Each wall is flat, endless, passes through zero and stands at right angles to its row. A trip goes straight from one point to another. List the walls that it crosses, first one first.
In the rows, zero is written as 128.

Walls:
(1): [128  82]
(2): [155 155]
(3): [152 115]
(4): [183 123]
(5): [162  98]
(6): [63 70]
Trips:
[ 85 160] to [156 133] => 2, 6, 4, 3, 5
[141 162] to [147 167] => none
[179 144] to [121 162] => 5, 3, 4
[182 104] to [ 94 121] => 2, 6, 4, 3, 5
[126  64] to [71 88] => 4, 3, 5

Walls:
(1): [108  75  90  44 133 128 171  87  68 151 118]
(2): [104  99 145 121 144 140 141 112 108 104 140]
(3): [128 115 157 123 116 186 103 116 122  73  99]
Trips:
[ 91 159 112  99 128 137  96 170 101 170 121] to [137 139  74 157 136 129  84  44  88 161 151] => none
[110  70 153 126 125  91 148 161 106  90 171] to [148 142  73 139  81 126 117 152  98 133 110] => 2
[133  73 121 163 144 143 103 104 117 116  79] to [105 182 220 198 200 113 101 184 101 130 173] => 1, 3
[ 97 121 153 143 173  72 126 145 117 137 107] to [ 92  97  71 112 138  83  98 151 138 112 106] => 1, 2
[117  85 185 186 118 120 109 161 155 145 111] to [184 157 142 149 134 106  95  89 147 144 157] => 3
[172 107 118 119 188 119 148 109  88 158 151] to [126 151 155 105  66 130 150 125  81 166 156] => 2
